Every row gives one point. To make a cloud, some directions were put in groups of two or more. Within a group, all points are equally far from the middle, so they leave a hole (a ring in 2 directions, a hollow ball in 3). The other directions are filled evenly. Then the cloud was stretched, turned, moved and blurred a little. Count the holes, and give their numbers of directions, smallest first.
In the rows, zero is written as 128.

Cloud, 15 rows:
[[160 204]
 [108  94]
 [ 97  49]
 [147 106]
 [142 173]
 [149 135]
 [158 129]
 [129 160]
 [102 159]
 [109  90]
 [130 131]
 [ 59  96]
 [ 88 105]
 [220  84]
 [148 199]]
Holes: 0

Cloud, 21 rows:
[[187 127 133]
 [135  70 176]
 [113 124  79]
 [ 84 158 189]
 [105 185 142]
 [ 54 127 147]
 [ 65 158 154]
 [ 87  73 161]
 [100  88 197]
 [ 99 146 209]
 [ 71 117 100]
 [142 116  84]
 [118 185 130]
 [117  92  89]
 [ 62 152 164]
 [ 71  82 147]
 [107  70 122]
 [ 84  89 105]
 [148  83 108]
 [ 73  90 123]
 [ 82  82 177]]
Holes: 1 (3)

Cloud:
[[126 150  45  93]
 [138 113 195  99]
 [135  84 138 165]
 [115  94  73  94]
 [ 64 193 137 194]
 [ 87  71 157 184]
 [ 99 187 170 163]
 [109 156 110 202]
 [144 132 186  97]
 [183 147 146 128]
 [166 123 175 118]
 [ 86 144 163  85]
 [152 143 174  88]
 [147  85 128 155]
 [135 141  72  46]
 [ 47 118 172 101]
 [104  83 187  81]
 [ 99 162 108  81]
 [ 83 143 108 206]
 [130 190 133 107]
 [163 105  71 143]
 [161  93 175 123]
 [177 100 161 117]
 [158 191  99 150]
 [ 96  67 128 149]
 [139 115 159  50]
 [ 68 195 160 177]
 [156  94 182  88]
 [146 151  99 179]
 [143 130  37 116]]
Holes: 1 (3)

Cloud, 53 rows:
[[142 169  69  53 118  74]
 [184 156  68 158 168 145]
 [ 90  87 115  44 110 117]
 [ 80 197  99 147 144 118]
 [152 193 120 137 112  70]
 [154 169 160 109  83 178]
 [112 107 171 155 111 194]
 [168 186 145 110 153 184]
 [132 101  52 133  76 113]
 [100  95 108  54  57 155]
 [124 147 186  93 167 148]
 [103 182  91  89  76 171]
 [ 53 156 124  71 136 149]
 [150 164 129 178  98 173]
 [ 37 145 137 136 131 148]
 [ 71 190  94 105 139 156]
 [ 96 207 104 149 129 134]
 [ 66 124 150  59 109  82]
 [173 103 106  78  87 194]
 [ 96 125 199  94 125 141]
 [167 147 107  67 176 172]
 [155 149  64  86 112 197]
 [102 171 134 116  57 176]
 [188 114 143  92  91 180]
 [200 164 128  75 155 158]
 [101 195 143 150 164 158]
 [145  62 103  98 121  94]
 [165 128 122 170 102 198]
 [174 161 133 141  92  85]
 [182 162  85 157 153 186]
 [137 104 156 163 104  91]
 [ 68  89  93 110  89 181]
 [158 178 135 130 175 191]
 [ 88 119 110  44 144 139]
 [ 96 135 140 181  74 151]
 [152  68 131  81 135 111]
 [133  70  84  95  87  90]
 [125  94 151 118 158 196]
 [164 155  88  74 161 187]
 [ 86 124 105  49 148 153]
 [129 168  95 104  68  64]
 [ 65 187 139 102 144 154]
 [ 70 124 160 171  94 161]
 [115 154  88  64  60 170]
 [ 57 131 179 102 101 155]
 [162 106 167 121  90  96]
 [139  94  60 146  89 175]
 [191 150  99  55 164 135]
 [182 187 132 125 140  77]
 [121 202 132  56 111 102]
 [ 96 113  86  93  57 188]
 [110 176  44 123 125 146]
 [103 135  99  68  48 171]]
Holes: 3 (2, 2, 2)

Cloud:
[[ 70 184  31 147 139  73 107 125]
 [109  77 153 124 124 205 124 104]
 [ 39 128 124 126 175 167 115 153]
 [123 147  53 126 112 138 165  68]
 [ 87 109  75  68 183 119  89 107]
 [ 90 113 127  56 185 115 116 195]
 [111 156  66 125 119 144 181  67]
 [ 47  87 148 123  66 159  87 170]
 [ 46 183 101 131 120 169  96 164]
 [106 147 122 194 114 110 122  78]
 [ 88 172 165  96 177 160 118  83]
 [ 21 143  97 148 143 123 139 147]
 [ 95 191  72 141 205  78 148  91]
 [ 85 191  73 129 111 178 127 160]
 [167 148 108 123  68 168 144  99]
 [ 74 185 117 131  84 113  85 204]
 [ 78 150  64 145 158  63 146 116]
 [167 162  67 108 159 143 136 127]
 [ 47 172 115 129 121 150  85 190]
 [ 68  91  96 104 197 103  99  95]
 [133 125  72  99  97 108 160 139]
 [169 193 131  83 128 124 156 118]
 [144 162 133 162  71 135  90 186]
 [ 69 165 109  83  93 126 138  69]
 [128 203  95 134 197 143 165  91]
 [101 154  76 110 115  93 171  73]
 [130 137 136 178 125 150 124  58]
 [ 79 212  82 132 109 173 117 132]
 [ 51 100  99 104 112 206 119 141]
 [157 146 105 127 140  78  56 139]
 [ 83 128  51 179 138 155  59 106]
 [162 164  49 119 130 157  93 113]
 [ 99 144 137  78 140 165 207  80]
 [ 84  91 145  69 188 105 147  73]
 [141 178  83 146 183 158 152  97]
 [ 54 150 132 123 205 116  78 121]
 [110 147  97  90 171  86 199  82]
 [ 74  89 110  70 204  90 116 121]
 [104 168 138  80  89 111 104 198]
 [142 187 129  94  87 161 163 107]
 [ 91 156  94  59 151 118  70 113]
 [ 85 124 182  98 103 165 162 161]
 [104 131  60 123 123  71 139 150]
 [ 99 117 144  42 164 124 184  82]
 [166 110 103 110  79 110 108 120]
 [ 55 146 145 110 102 105  59 175]
 [ 99 121  96 161 202  92  63 126]
 [185 153 146 130 102 145 109 168]
 [ 96  74 117 107 161 134  69 201]
 [120 179 115 191 169 141 112 149]
 [ 41 121  92  97 147  85 123 176]
 [ 96 199 147  85 171 149 143  82]
 [ 29 142  54  95 151 122 101 100]
 [144 130  80 150 124 183  84 169]
 [ 58 192  59 111 173  98 133  99]
 [ 63 192  54 176 119 150 117 137]
 [157 110 156  74 190 112  71 173]
 [ 80 150  94 104 116  74 163  94]
 [112 160 119 168 101  69 109 114]
 [106 168 105 125  50  80  99 171]
 [116  79  90 102 129 150  55 203]
 [ 64 153 110 104 157 105  50 119]
 [104 193 108 166  91 137  93 191]
 [ 96 210  78 100  74 122 117  84]
 [114 131 142  55 137 106  76 122]
 [103 125 133 158  74 183  27 165]
 [124 111 126 111 168 198  84 157]
 [120  91  59 109 153 118  98  87]
 [ 68  67  73 146 111 111  51 163]
 [ 70 217  58 126 140 120 116  97]
 [ 64 120  96  61 181  87 152 113]
 [143 186 106 118 181  54 118 148]]
Holes: 3 (2, 2, 3)

Cloud:
[[134 185 191 178 145 167 219 175]
 [104 110 167 127 167  81 192  85]
 [129  83 124 109 135  80  31 124]
 [179 108  69 172 136 121 165 132]
 [178 153 143  80 162 110 131  99]
 [105  47 101 163 146  73 136 134]
 [155 145  92 165 168  95 103 178]
 [184 112 141 114  80 108  65  75]
 [ 59 105 146 112 102 127 171 161]
 [176 171 168 163 156 181  77 116]
 [144  57 116 157 129  77 157 198]
 [ 76  93 134 120 175 114 166  46]
 [191  75 136 204 117 157 165 145]
 [155 120 142 123 142  57 168 187]
 [107 126 198 113 145 126 113 194]
 [117 115 121 165  68 141  77 126]
 [117  52 104 102 138 147  79  98]
 [127  42  78 139 145 155 181 102]
 [144 160 135 135 226 129 145 113]
 [ 87  95  92 141 114 151 224  61]
 [128 115 117 130 150  68 204 178]
 [110 102 121 110 141 105  47 174]
 [209 153 154 175 134 134 152  69]
 [ 88 119 107 117  70 150 150 149]
 [ 68 151 208 147 166 131 175 134]
 [ 61  76 118 109 182  73 113 163]
 [128  79  45 124 111 138 176 165]
 [ 97 105 131 151 198 175 216 145]
 [166 149 130 186  94 188 229 148]
 [173 143 181 189 110  82 144 195]
 [ 95  84 134 129 165  96 129 224]
 [131 172 146 129 159 122  38 158]
 [158 166 115 122 171 170 131 179]
 [120 165 168 129 154 127  66  42]
 [210 149 134 139 167 137 112 141]
 [116  45  82 126  97 156 105 143]
 [101 196 104  96 195 160 114  97]
 [149  90  85 197  89 100 114 108]
 [108  87 159 104 207 137 141 119]
 [186 106  64 141 107 120  90  96]
 [ 92 135  96 132 184  70 184 167]
 [147 144  89  64 134 119 128 121]
 [158 151 132 101  97 145 136  39]
 [ 67 127  51 103 116 135 169 100]
 [ 93  51 148 138 181 128 168 166]
 [192 189 157 206 103 130 152 165]
 [146 167 148 139 139  46  83 144]
 [140 168 177 202 137 156 194  78]
 [146  53 145 108  85  76 107 148]
 [158 113 167 123 194  95 120  83]
 [ 80  57  61 107 107 126 202 117]
 [149 163 133  87 126  83  90  68]
 [ 94 182  72 100 149 108 153 124]
 [204 132 152 150 106 188 179 100]
 [185 112 119 185 148 179 164 165]
 [129 177 148 134 209  90  78 170]
 [153 163 136 115 169 161 218  89]
 [100 120 132 188 201 126 166 172]
 [177 128  87 133  71 161 147 155]
 [132 206 140 126 216 114 118  94]
 [130 147 162 120 122 203 112  96]
 [107  99 154  70 185  85 155 100]
 [151 140 140  80  84 137 119 117]
 [108 140 126 181 102 191 173  54]
 [138 125  90 188 105 140 112  50]
 [169 180 184 182 135 110  99 204]
 [ 75 120 184 127 175 132  85  97]
 [131 199 144 105 181 172 200 146]
 [161 100 208 141 117  91 165 129]
 [ 84 200 106 123 155 144 180 177]
 [163 108  76 100 108 158 160  63]
 [146 119 129  68 177  93  79 123]
 [ 43  77 120 129 175 132 211 151]
 [166 170 147 146 181 165  71 125]
 [154  98 181 115 153  86  48 135]
 [181 142 155 132  98 122  33 122]
 [ 80 161  51 108 146 154 152 111]
 [ 77 168 135  84 164 169  99  92]
 [ 54  84 143 153 141 120 107 109]
 [204 137 178 183 121 166  99  81]
 [163 106 122 170 107  88  97 212]
 [115 210 152 152 207 180 152 140]
 [ 91 151  61  88 143  93 124 105]]
Holes: 2 (4, 4)

Cloud, 105 rows:
[[171 162 167 113 158 108 114 136  64]
 [159 164 189 147 216 102 113 148  54]
 [212 162 116  57 183  89 123 166  73]
 [118 150  83 154 105 141 166 111  92]
 [179 129 193 137 200  93 108 133  66]
 [144 156  97 132 124  77 142 124 148]
 [137 138 176 181 111  99 147 103 129]
 [141 108  90 140 126  92 111 101 110]
 [182  72 146 105  95 155  98 104 115]
 [127 115 138 151  94  84 187 126 158]
 [148  79 131  94 163 187 100 130 108]
 [132 130 105 143 125 135 119 127 135]
 [143  91 106 124 127  81 153  70 140]
 [178 144 181  95 118 147 159  86  82]
 [168  68 120 116 148  92  94 174 133]
 [171 121 176 158 145  77 131  96 132]
 [129 140 101  87 159 140 142  87  56]
 [193 113 156 137 164 144 119 166 154]
 [131  79 131 107 155 121  99 183  70]
 [131 109 184 118 174 155 145 149  85]
 [135  70 195 135 159 100  93 137 137]
 [143 158 113 116 175 187 153  92 104]
 [186 148 186 162 226 115  85 131  64]
 [114 171 124 114 178 142 154 123 125]
 [180 133 123  85 205 144  71 149 100]
 [161 108 105 134 214 106  91 116  89]
 [168  76 148  63 138 125  91 119 127]
 [122 108 138 111 123 131 146 136 150]
 [144 133 126  63  88 150 165 164 136]
 [147 102 197  90 188  85 125 133  88]
 [130 126 126 153 160 145 140  89 100]
 [171  87 186 135  95 177 113 126 100]
 [156 166 102 197 157  82 166  83  83]
 [139  97 154 181 113 116 134  78 160]
 [168  97 174 116 125  98  79 155 144]
 [153 129 144 128 249 109 111  88  79]
 [166  90 174 117 124 119  65 135  82]
 [140 107 185 180 137  37 118 147  86]
 [142  53 133 107 122 138 127 137 114]
 [178  96 154 115  90  84 154 159 148]
 [119 137 148 152 149 119 173  74 122]
 [107 126 101 162 152  79 109 121  77]
 [120 193 153 195 192  93 123 116 110]
 [123  70  90  95  65 111 156 113 141]
 [160  40 140 108 111 140 118  95 120]
 [173 126  97 107 132 140 163 107  98]
 [243 173 152 114 206 131 139 129  57]
 [169 104 137 152  69  79 129 156 178]
 [177  95 131  99 170 112 141  96 140]
 [167  83 118 138 170  99 102 144 138]
 [222 125 154  67 159 133 108 160 103]
 [184 101 119 185 167 134  79 127 136]
 [118  87 119 108 131 114 163  62 106]
 [152 136 161 179 141 117 119  88 107]
 [126 124 124 129 114 104 205  69 109]
 [198  84 143 113 113 158 142 112 112]
 [ 91 126 137  86 146 125 143 117 105]
 [161 135 139 113 168 152  79 203 136]
 [131 118 126 181 116 145  88 133 141]
 [155 164 108 108 158 105 172 104  85]
 [123 201 106 139 167 102 117 125 118]
 [167  97 132 124 121  87  77  78 120]
 [150 126 145 103 154 141 101 129 148]
 [168 132 115  95  77 138 174 156 132]
 [104 155 110 118 172 144 149 114  44]
 [183 181 177 154 207 111 113 156  63]
 [144  93 192 128 160 129  95 140  98]
 [155  53 139 106 134 150  93 122  84]
 [158  93 136 208 126 162 140 106 134]
 [142 130 128 201 138  94 100  77 139]
 [138 152  96 111 200  64 170  89  73]
 [172 107 174 124 212 151  76 168 119]
 [167  82 126 179  90 146 183 147 143]
 [154 182 168 117 176 112 142 130 135]
 [153 133 112 148 171  52 180 119 131]
 [140 141 124 162 163  95 133  97  63]
 [117  68  98 122 122  80 163  92  99]
 [137  73 154 171 134  74 145 142 115]
 [108 110  94 175 126 122  93 127  95]
 [114 166 143 112 159  58 108 127  84]
 [179 140 140 115 103 122 140 107 157]
 [220 145 195 122 159  93 151 115 111]
 [122 128 151 191 182 100 116 109  97]
 [176 149 127 204 196  60 130  63  94]
 [118 146 107 101 146 132 103 114  65]
 [153 111 167 167 102 104 138 160 130]
 [162 150 163 145 145  83 173 130 106]
 [146 134 107 118 168 149 111 111  96]
 [140 146  91 149 116 123 140 102  76]
 [180 118 167 170 130  84 151  62 117]
 [129 129 202 128 148 144 148 133 105]
 [ 93  73 150 126 125 121 171 150 156]
 [190 165 129 127 152  75 193 108  58]
 [177 166 104 141 127 154 144 106 111]
 [163 167 167 152 123 180 181 117 112]
 [176  72 112 107  80 106 164 133  94]
 [ 98 150 163 167 151  82 145 107 140]
 [103  73 162 173  97 117 121  78 130]
 [151  83 177 116 183 128 108 144 122]
 [149 104 147  87 170 117 109 140  87]
 [127 121 135 155 193  99 125 149 139]
 [145  79 109 160  85 119 106 144  98]
 [112 133 192 105 197  98 136 124 125]
 [155 130  88 149  98 126 160  91  94]
 [181 133 109 178 130  66 121 146  93]]
Holes: 0

Cloud (90 x 9):
[[102 162  40  71 129 105 131  75 141]
 [127 196 105 162 103 106 173 179 190]
 [116  84 130 178 105 109 172 121 124]
 [161 165  74 104 203 125 159 139 127]
 [ 58 177 104 132 114  84 136 104 150]
 [ 87 173  92 127 106 116  99 168 209]
 [122 127 107 119 108 107 164 202  79]
 [ 77 100 102  85  58 133 113 145 138]
 [101 160 123 190 115  68 195 131 155]
 [ 80 124  82 101  99  52 152 151 131]
 [ 97 130 104 161 109  49 124 208 105]
 [107  93 118 126 140 124  68 131  69]
 [112 150 115 190 151  65 150 189 214]
 [ 38 174 136 141 108  87 134 175 187]
 [116 149  82  44 128  97 126 145  66]
 [158 137  80 146  84 146 109 141 156]
 [119 141  31 151 137 117 189  99 141]
 [110 124 119 114 148 136 147 143  40]
 [160 182 123  49 102 152  80 149 180]
 [138 154 220 118 128 120 138 173 115]
 [202 133 107 124 108 122  94 117 118]
 [137 162 126  95 102  97 215 135 180]
 [165 176 123 158 106 105  96 182 100]
 [ 70 141 106 133 155  67 102 160  72]
 [154 171 107 147 134 111 108 117 215]
 [ 95 161  73 115 150 172 168 120 175]
 [109 144 134  77 165 106 137 105  88]
 [136 126 132  88 109 133 135 180  64]
 [109 140 112  54  68 111 137 217 147]
 [ 83 167 120 160 181 122  91 102 157]
 [117 179  97 119 121  95 122 130 226]
 [156 116 144  78 178 154 129 138 151]
 [129 107 157 200 174  98 182 137 170]
 [157 111 135 120  87 143 178 148 169]
 [131 164 107 154 161 132  75 130 188]
 [122  81  73  67 153 130  94 150 116]
 [122 192 171  74  77 132  97 137 150]
 [ 75 134 145 115  97 160 136 211 169]
 [158 207  92 115  71 103 162 149 125]
 [116 107 110 175 144  78 155 154  57]
 [107 129 142  98 109 101 142 125 214]
 [ 61 122 102 102 107 174 134 179 163]
 [126 150  73 129  80 130 168 103  81]
 [175 151 139  98 164 173 136  95 144]
 [ 93 205 173 103 122 122 131 111 155]
 [130 131 149 185 131 125 131  64  92]
 [ 88 149 137 191 160  61 115 219 179]
 [ 75 118 165 249 158 154 139 132 187]
 [181 161 115 101 123 102 163 107  68]
 [169 183  39 132 149  79 132 159  96]
 [207 141 144 119 145 153 121 142 132]
 [ 87 149 156 136 198 183 108 124 118]
 [ 92 114 125 192 140 140 110 136 211]
 [104 155 161 195 168 163 166  76 145]
 [131 166  81  34 102  87 102 183  87]
 [ 55 137 111 108 148 141 171 102 177]
 [168 129 176 118 121 137 132 177 102]
 [145 143 128 129 100  95 214 123 163]
 [ 86 141 119 128 141  38 138 168 131]
 [102 168 154 118 165 142 105 216 138]
 [ 87 193 182 101  94 102 108 114 108]
 [171 140 129  42 119 143  90  97 143]
 [147 149 140 100 153 111  65 195 177]
 [131 148 144  96 133 131 153  97  52]
 [132 151 176 118 119 117  54 168 133]
 [ 40 151 132 121 109  63 141 190 133]
 [ 65 114 146 100  82 156 117 194 158]
 [ 80  66 147 233 180 136 146 141 133]
 [116  75 123 107 165 111 109 123 131]
 [ 57 163 144 214 158 123 186 181 173]
 [104 176 107  92 118 159  76 151 185]
 [124 162  70  53 145 116 107 208 125]
 [ 60  86  62 100 137 141 128 134 160]
 [ 86 160 112 203 147 161 152 155 174]
 [157 156 153 136 138  79  73 198 162]
 [161 202 141  85 119 139 160 110 185]
 [172 165  78 159 185  82 102 201 166]
 [132 135 153 156 152  80 183 141  76]
 [118 186 162 137  81 117 182 173 184]
 [102 122 137 101 162 143 138 177 215]
 [118 165 111 126  65  64 134 159 186]
 [ 80 100  28  84 116 119 120 167 161]
 [110  92 116 170 186 119  90 102  81]
 [130 144 107 163 173 144 158  70  86]
 [161 167  84 123 175  98 104  94 179]
 [ 70  91 168 179 139 165 188 106 130]
 [141 144  86 166 177  59 192 167 157]
 [ 87  74 139 196 106 108 141 157  97]
 [127 156 131 158 157  54 119 116  91]
 [ 50 123  85 220 155 139 126 117 143]]
Holes: 3 (2, 2, 4)

Cloud:
[[ 99 130 162 143  72 103  77  69 236]
 [141 108  61 175 171  82 131 110 159]
 [132 171 129 133 108 221 160 167 126]
 [121  99 143 151 137 152 117 144 150]
 [ 88  66 149 108  93 101 163 106 126]
 [107 126 161 134 150   7 139 127 109]
 [199 161 181 130 178 144 136 174  86]
 [173 176 214  82 160  99 178 121 110]
 [232 113 160 155  75 145 166 110 156]
 [ 47 129 121  92 146  88 162 212 137]
 [174 114 151 106 104 100 104 185 134]
 [109  95 163 174  40 127 140  96 155]
 [155 191 132 130  87 212 162 126 162]
 [151  81 130 115 113 147 191 153 119]
 [183  92 193 106 151  35 193 146  87]
 [220 182 124 153 213 119 136 153 132]
 [166 185 160 177 148 101 167 185 131]
 [ 84 188  72 130 146 146 107 116 153]
 [142 168 135  91 173  32 128 124 144]
 [129 106 192  80 120  71 118  96 102]
 [201 163  92 126 114 120 142 116 138]
 [142  84  92 130  55 135 108 120  97]
 [153 140 167  97  92 196 110 171 137]
 [141  41 100  75 150 169 114 134  88]
 [161 128 193  76 136  84 147  89  78]
 [ 85 131 110  44 166 109 110 162  82]
 [ 39 106 224  55 115  95  85 116 144]
 [ 61 119  41 117 125  94 129 142 115]
 [139 136  83 111  99 233  92 178 146]
 [109  91 159  72 116 171 156 173  80]
 [117  96  98 134 121 109 152 100  82]
 [145  87  89 146 136 124 143 164 160]
 [136  90 111 125  76 108 128 109 132]
 [ 54  87  60  85 117 109  61  86 135]
 [141 149 125 131 151 159 126 157 177]
 [167 157 177 124  46 175  82 156 167]
 [117 152 138 143  61 118 162 112 105]
 [166 113  95 145  66 209 161 173 113]
 [120  60 138 108  90 108 163 182  91]
 [118 192 200 126  99 138 123 111 227]
 [ 70 166 105 126 117 108  95 130 183]
 [ 57 117 139 118 139  68  79 113 199]
 [ 59 184 127  81 121  93 142 180 111]
 [200 152 147 176 107  97 139  59  93]
 [161  69 200 104 121 104 181 101 121]
 [117 194  67 172  52 103 152 217 140]
 [153 158 149 137 123  70 164 101 104]
 [152 109 120 113 202  79 160 154 117]
 [ 78 110  73 101 106 128  68 154 183]
 [ 70 174 133 166 121 124 119 163 144]
 [193 116 105 140  86 110 126  72 121]
 [101 116 139 115 135  59  75  60 174]
 [176   9 178  39 106  87 155  80  83]
 [113 122  81 110 157 132 214 219 117]
 [148 175 110 173 123  91  66  91 169]
 [ 92  93 111  81 105  91  87 125  79]
 [ 80 141  96 136  88 122 132 147  97]
 [114  99 137 104 159  84 169 178 119]
 [141 153 154  80 132 103 161 173  80]
 [ 95 125 122 106  76 174 113 141 114]
 [111 197  81 159 147  83 149 145 162]
 [ 89 233 120 161  81  70 131 119 203]
 [205  96 142 100  80 165 117  44 165]
 [146 102  77 128 129  93  70  96 178]
 [138 106   9 116 109 116  82 109 136]
 [ 65 108  45 132 152 136  81 156 130]
 [ 94  52 114  25 123 159 116 104  94]
 [ 88  96 139  87 152  37  84  94 150]
 [ 93 202 127 133 114 127 136 199 126]
 [140  69 103  96 199 117 144 124 106]
 [121  89 138  92 113 116 117 114  31]
 [118  89 198  90  92 104 171 134  71]
 [ 74 209  97 111 194 111 152 219 150]
 [139 130 113 135  69 167 153 163  70]
 [130 197 215  94 170  55 121 123 157]
 [101 151 170  30 168 149 164 163 152]
 [145 117 134 113 142 121 158 160  61]
 [195  82 160 109 146 100 161  96  56]
 [ 86  99 164 113  94 118 191 198 123]
 [183  88 110 158  76 187 181 112 117]
 [156  68 177  93 106 108 205 183 129]
 [108 133 121 128 114  73 114 193 168]
 [ 93 146 171 127 127  14  80 154 115]
 [154  94 138 131  94 157 202 132 139]
 [129 157  37 156 128  75  50  65 153]
 [ 78 159  86 100 172 123 140 128 137]
 [153 232 118 157 176  63  92 151 154]
 [131  97 214 107 131  45 177 120 108]
 [154  91 128  85 156 101 146 166 154]
 [100 106 230  80 138 125 123 180 138]
 [133 173 156 154 112 100  92 131  78]
 [194 105 130 164 114  88 102  96 159]
 [133 116 141  79 149  74  74  75 119]
 [123 161  52 120 184 100  91 116 118]
 [ 96 180 154 105 142  99 113  99 127]]
Holes: 0
